Rows are points. The last column is the point's height on a tilted bowl or saddle (a function of degree 2), plus a little noise. Count its main directions that bend up, bend down and stay straight.

Points (11 x 3):
[[-25  -6  -6]
 [  9 -30 -16]
 [  0 -10  -8]
 [ 23  -2  15]
 [ 39  31  54]
 [-21  36 -30]
 [-60 -27  47]
 [-49  -7  20]
 [-18  -4  -9]
 [-12  19 -15]
 [ -9  57 -47]]
Directions: 1 up, 1 down, 0 straight

Points (18 x 4):
[[ 58  14   1  -8]
 [-32  25  -2  39]
 [ 49  -6 -33  36]
 [ 18   4 -35  21]
 [-49  15 -30 -11]
 [-35 -14 -19  10]
 [  4  28 -60  -6]
 [-24  20 -24   9]
 [-27  11   2  37]
 [ 22 -21  37  -6]
 [ 12   0   9  17]
 [-34 -17  34  60]
 [  5  30  14  35]
 [ -3   7 -13  19]
 [-37 -34 -16  12]
 [  7 -16 -38  22]
 [  5  12  -3  22]
 [-20 -37 -49   8]]
Directions: 1 up, 1 down, 1 straight

Points, 26 rows:
[[-11   1   6   4  15]
 [ 14  -8   0  11  18]
 [  5  -2   5  -1  19]
 [  5 -13  17  12  22]
 [  8  16  -4 -15   2]
 [ 21   3   7  11  19]
 [  1 -13  21   3  20]
 [ -7   7  -9  20   1]
 [ -1  -5   2  11  21]
 [  3  -4  13  -5  14]
 [  8 -21  -6  -9  30]
 [  5 -30  -8 -25  41]
 [ 17  17 -14   7  11]
 [ 16   9  -6  -3  16]
 [-13 -16 -13 -22  60]
 [ -8  -3  -6   2  24]
 [ 11 -11  -4   5  22]
 [ 14  18  -4  19  10]
 [-15 -14  -1  13  25]
 [ 60  14  -3   5   0]
 [-17  23   0   3 -22]
 [  4 -17   7  36   2]
 [  9   6   4   9  18]
 [ -5  19 -34  18 -19]
 [ 23 -28 -19  14  -6]
 [  4   7 -25 -10  31]]
Directions: 1 up, 2 down, 1 straight

Points (38 x 7):
[[ 31 -37 -12  16  25  -8 -42]
 [ -3 -27 -11  -9   2 -12 -13]
 [-12  21   6  -5 -19 -16  -7]
 [ 20 -18   7  13 -14  -4  -7]
 [-37 -12  14   2 -20  -8 -19]
 [ 12 -25  -9  21   1   9 -16]
 [ 15   6  -3 -20  16  -6  -7]
 [-13  27 -29  -1   3 -10  -8]
 [-31 -10 -33 -27 -32  20  -5]
 [-23   2  15 -12 -34  21   5]
 [ 15  -7 -13  -4  18  16 -14]
 [ 15  -5  19   2   0   2 -10]
 [ 10   3   7 -12  45  -9 -18]
 [  4  15 -24   2 -22  11   5]
 [-20   9  10  11  29  29 -16]
 [ 15 -21  13  -5 -10  29  -5]
 [ -8  -5   1  26   6   0 -14]
 [ -7   6  12  46 -15 -33 -33]
 [-10 -12  -2  11 -10  -4  -4]
 [  1   7  18   6  -9  18  -3]
 [ 15   4  15  33   9  24 -25]
 [ -4  14   6  -5 -14  23   2]
 [ -6 -14  33   5   2   8 -14]
 [ 14  22 -15 -16   5  23 -16]
 [-12  -5  17   8 -10   5  -3]
 [-22  -1 -29 -16 -28  11   3]
 [  2  30 -25   2 -20  24  -8]
 [ 12  10  -3 -41 -11   4  -9]
 [-22   8  -5 -24  15  12  -6]
 [-34  33   6 -27 -14  13 -16]
 [-24  24  -1  -2   1  -3  -8]
 [ -8  -8  -6  17   6  -2 -10]
 [-12  21 -20  24  -4 -11 -11]
 [  8  19 -35  -5 -16  31 -13]
 [-23  21  17 -18   1 -18 -21]
 [-20   0  21   2  -7 -27 -25]
 [ 38 -23 -60   1  29  -1 -60]
 [-23 -36  15 -37  -1  15 -23]]
Directions: 0 up, 4 down, 2 straight
